Each row of a before or after table is a point. The points were changed in one or more steps. Then noise was added and the rows were shuffled. The steps act on columns, c1 being the first. Write out the steps. A step turns or swaps two columns, mirrors them in a line or flattens them onto one, adds a multiple of one to another, or multiplies or shifts one. Angles are multiples of 10 degrees, from the lower column toward the higher: turns from -170 to 170, lines from 10 to 170 but not 90. Use the fewest steps. Two steps may share a column if one is a turn and the other turns, adds or multiplies; they go together, in the order done. Otherwise the lowest column goes first.

Before (10 x 3)
[[10.9 -2.1  9.4]
 [ 5.2 -2.3  1.4]
 [ 5.4  4.9 -0.6]
 [ 1.7  2.7 -4.4]
 [-2.3 -4.3  6.6]
 [ 1.7  2.4 -3.3]
 [-6.7  1.8  1.0]
 [ 5.3  4.9  2.1]
 [ 0.9  1.3 -3.4]
 [ 4.5 -0.4 -0.4]]
After (10 x 3)
[[ 0.2  2.4 -2.0]
 [-0.1  1.0 -0.4]
 [ 0.1 -1.8  1.2]
 [-0.5  1.9 -1.9]
 [ 0.4 -5.6  4.9]
 [ 0.3 -5.8  4.9]
 [ 0.1  0.0  0.2]
 [ 0.1  3.2 -2.8]
 [-0.1  2.8 -2.4]
 [-0.1  3.7 -2.5]]
Steps: multiply c1 by 0; flatten c2 and c3 onto the line at 140 degrees

Before (8 x 8)
[[ 0.1 -1.9  1.4 -7.5 -6.9  3.0 -0.5 -1.0]
 [-4.8  3.8 -1.6 -2.1 -3.9 -4.1 -4.5 -0.3]
 [ 2.8  3.0  4.0  0.2 -2.4 -7.0  2.7 -0.6]
 [ 1.8  2.6 -3.7 -1.2  1.6  1.0 -0.2  1.7]
 [ 2.9  5.5 -0.5 -6.2  6.2  5.8 -3.4 -1.8]
 [-2.0 -2.0  4.6 -7.9  1.9 -2.3 -4.2 -4.5]
 [ 1.6  2.9  2.2 -5.6  1.2  1.5  8.3 -0.5]
 [-2.6  0.4  3.7 -3.7 -1.2  2.8 -1.2 -2.9]]
After (8 x 8)
[[-1.5  0.3  0.1  7.5  2.1 -3.4 -4.2 -8.5]
 [ 2.1 -0.4 -0.2  4.3 -2.3  5.3  2.7 -0.3]
 [-5.4  0.9  0.4  4.5 -4.2  1.7 -4.6 -1.3]
 [ 1.2 -0.4 -0.1  0.3  1.8 -1.6 -0.3  1.3]
 [ 0.5  0.0  0.2  3.9 -6.8 -7.3 -0.6 -4.7]
 [ 1.0  0.1  0.0  3.4  1.2 -4.8  8.5 -3.3]
 [ 1.9 -0.2  0.1  1.1  6.2 -8.4 -3.5 -5.1]
 [-2.4  0.5  0.0  1.3 -1.1 -4.3 -1.4 -4.8]]
Steps: flatten c1 and c2 onto the line at 170 degrees; multiply c3 by 0; add 0.5 times c4 to c8; turn c4 and c6 by 140 degrees

Before (14 x 12)
[[ 4.0 -2.9  6.1  5.1 -1.5 -3.6  4.8 -2.3  2.4 -2.7 -1.4  3.1]
 [ 3.4 -0.3  5.7  0.6 -0.2  4.4 -0.5 -0.2 -8.1 -5.4 -5.0  0.9]
 [ 9.1 -5.7 -0.5  0.0 -2.3 -5.5 -1.5  4.0  0.9 -5.6  2.2  1.5]
 [-3.3 -3.0 -6.8 -0.8  6.2  5.2 -1.6  2.4 -2.1 -4.7  0.3 -2.4]
 [ 1.3 -1.9  5.2 -2.4  5.5  8.4 -0.1 -0.9  0.5 -2.7  2.2  1.6]
 [-1.0  2.2 -4.1  0.5 -1.0  2.8  2.6  1.3 -3.1  1.0  0.5 -6.8]
 [-4.1 -1.4  0.1 -5.0 -0.6  0.2  2.0 -2.1  3.6 -3.5 -1.9 -1.5]
 [ 2.1 -2.4 -0.2  1.7 -6.0 -1.1  0.5  0.7  0.4 -1.5  6.3  1.6]
 [ 7.8 -0.4  4.5  4.0 -0.4  5.2  2.5  4.6  1.3 -4.4 -0.9  6.6]
 [ 5.4 -6.0  2.8  0.1 -0.1  6.1  0.9 -3.4  0.4  0.3 -3.3  5.3]
 [ 4.9 -3.1  1.0 -4.0  0.2 -2.1  2.2  5.0 -4.7  3.1  1.0  4.9]
 [ 3.0 -7.8  0.5 -0.5 -2.7  2.0 -4.1  4.1  0.1  3.7  1.3 -1.5]
 [ 7.8 -3.6  6.2 -2.2 -2.6  0.5  1.8 -3.1 -1.7 -4.5 -0.5  0.1]
 [ 4.1  0.1  5.5 -1.3  1.7  1.1 -2.8 -7.3  0.2  2.6 -8.2  4.5]]
After (14 x 12)
[[ 4.4  1.0 -1.9 -1.1 -1.8 -2.0  0.2  1.3  3.4 -3.4 -2.4 -0.6]
 [ 1.7  0.0  0.4  2.1  1.2  4.2 -7.8  5.0 -2.3 -5.1 -0.1 -6.8]
 [-1.9  2.4 -0.4 -0.5 -1.3 -0.5  0.2  1.1  0.3 -1.8  6.4  5.8]
 [-2.8  8.1 -0.4  1.9  5.1  5.1  2.9 -0.4  0.7  0.2 -3.8  2.6]
 [-7.4  1.8 -2.2 -2.8  4.6 -3.4  0.8  3.1 -4.3  3.0  1.3  2.0]
 [-0.7  2.6  0.8  3.7  4.2  4.8  5.1 -0.1  0.6 -3.1  2.3 -4.2]
 [-0.1  5.6  3.7  0.1  4.3  0.1  4.9 -6.3 -0.2  3.1 -7.8  0.6]
 [-9.1  5.7  0.9 -2.4  0.1 -3.8 -0.9  2.7  0.3 -5.8  1.5  2.4]
 [-2.5  1.4  1.4  2.0  0.7  3.5  5.8 -0.4 -8.1 -6.2 -5.1  1.0]
 [-4.4  4.6  4.5  0.9 -2.3  1.3  0.2  6.4 -0.2  3.5  0.9  1.5]
 [-9.3  0.0 -1.8  3.2  5.1  5.9  4.6  0.4  1.3 -4.2 -0.8  3.4]
 [-2.0  4.9 -3.7 -0.4  1.6 -0.8  7.0 -1.5  2.0 -2.8 -1.7  3.0]
 [ 0.7 -3.0 -3.1  1.0 -6.4  2.0 -3.4 -0.4 -3.4  1.0  0.6 -2.5]
 [-5.3  6.9 -0.5 -0.4 -1.4 -0.5  6.9 -3.2 -1.2 -5.1 -0.6  2.4]]
Steps: turn c1 and c8 by 150 degrees; turn c2 and c8 by -140 degrees; turn c3 and c7 by 80 degrees; flatten c4 and c6 onto the line at 60 degrees; turn c5 and c12 by -60 degrees

Before (10 x 20)
[[  1.5   0.3  -2.4   1.1   1.5  -0.4  -6.5   1.5   1.0  -5.7  -0.8  -1.2
   -1.1  -1.8   2.4   5.0  -0.2   2.8  -0.7   1.3]
 [ -9.5   4.3  -1.2   0.0   2.6   2.4  -0.2   0.1   1.4  -4.9   3.5  -0.9
   -1.4   3.4   2.4   0.8  -1.5   2.7  -1.5  -0.4]
 [  0.8   3.7  -0.1   6.2   2.3   2.7  -2.0   0.3   0.7   3.3   3.9  -5.4
    2.1   7.2   0.1  -3.3  -0.3   2.4  -1.5   0.3]
 [  1.0  -1.9  -0.8  -3.5   0.9  -1.3  -0.5   1.1   0.2  -6.5   4.3   1.2
    2.1  -1.5   1.9   3.5   0.1   1.9  -0.1   0.2]
 [ -2.2   0.4  -5.0   3.0  -4.8  -0.1  -2.6  -1.6  -1.3  -0.8   1.6  -1.8
    3.0  10.1   1.6  -0.3  -3.3   2.5   7.7  -1.4]
 [  0.8   1.6  -1.9  -1.3   0.5   2.9  -0.2  -7.4   2.5  -5.3   4.3  -3.8
   -2.6   5.7   1.7  -6.3  -0.2   2.6   4.0  -2.4]
 [ -2.8  -2.0  -0.5  -2.9  -4.1  -0.4  -1.4  -2.1   0.1  -6.4   3.0  -6.9
    1.7  -2.2  -2.4   1.8  -3.4   2.5   5.2  -4.3]
 [ -1.5 -10.3  -0.1  -1.2   0.8  13.9  -1.6   2.1   2.3  -0.2   4.2  -4.2
    0.7   0.7   0.4  -1.9  -0.7  -1.0  -0.6   0.8]
 [ -0.3   3.1  -1.1   2.5   0.0  -0.2  -0.8  -0.6 -12.3  -5.1 -11.1  -3.7
   -5.7   0.9   2.3   1.5  -0.4  -2.7   4.9   0.8]
 [ -3.4   4.7  -2.0  -0.9   2.2  -0.4  -0.6   1.1   0.3  -6.9  -6.2  -2.6
    0.4  -2.0  -5.5   2.3  -1.1   1.5   2.4  -0.9]]
After (10 x 20)
[[ -1.9   5.0  -1.3  -1.0   2.8  -0.2  -0.8   1.3   1.0  -7.4  -6.4  -1.8
    0.3  -2.3   4.5   2.5  -3.2   4.1   2.7  -2.9]
 [ -0.8   2.1  -2.2  -1.9   0.9   3.0   0.5  -6.8   2.7  -5.1   1.1   5.8
   -3.2   5.5   0.4  -6.2   1.3  -2.8   4.1  -6.2]
 [  6.5   0.9  -5.5   3.3  -4.6  -0.1  -3.1  -1.7  -1.4  -1.2  -0.2   2.7
    3.0   9.4   1.1  -0.3  -4.5  -2.5   7.3  -4.1]
 [ -2.1   4.2  -0.7   0.2   2.8   2.4   0.3  -0.5   2.1  -5.0   2.1   3.7
   -1.8   3.6   0.4   1.0  -9.3  -3.6  -1.7  -1.5]
 [  4.3   3.1  -1.1   2.0  -0.6   0.7  -0.7  -0.9 -11.9  -5.4 -10.5  -4.7
   -5.6   0.1  -4.0   1.4  -1.2  -0.3   4.9   2.1]
 [  9.5   3.7   0.4   6.0   2.1   2.0  -2.1   0.8   0.9   3.3  -0.4   7.3
    1.8   6.7   2.5  -4.0  -3.0  -1.5  -1.1   0.8]
 [ -4.3  -2.1  -0.3  -4.3   0.5  -1.4  -0.5   1.8   0.0  -7.3   4.0   1.7
    2.0  -1.6   0.6   3.5   2.4  -3.1   0.4   0.0]
 [ -1.6 -10.0   0.0  -1.2   0.9  14.1  -1.2   1.7   2.4   0.4   0.7   6.1
    0.6   0.5  -2.0  -2.3  -0.9  -0.2  -0.4   2.0]
 [  2.0   0.2  -1.4   0.4   1.4  -0.9  -6.2   1.8   0.9  -5.5  -2.0   0.6
   -0.9  -1.6   1.3   4.8   0.2  -3.5  -0.6   4.0]
 [ -1.5  -1.9  -0.3  -3.2  -4.2  -0.5  -1.4  -2.2   0.8  -6.7  -2.1   6.8
    1.8  -2.3   3.5   1.8  -2.0   1.3   5.4 -10.3]]
Steps: add -1.5 times c4 to c17; turn c1 and c17 by 70 degrees; mirror c11 and c12 in the line at 20 degrees; turn c15 and c18 by -120 degrees; multiply c20 by 2.5
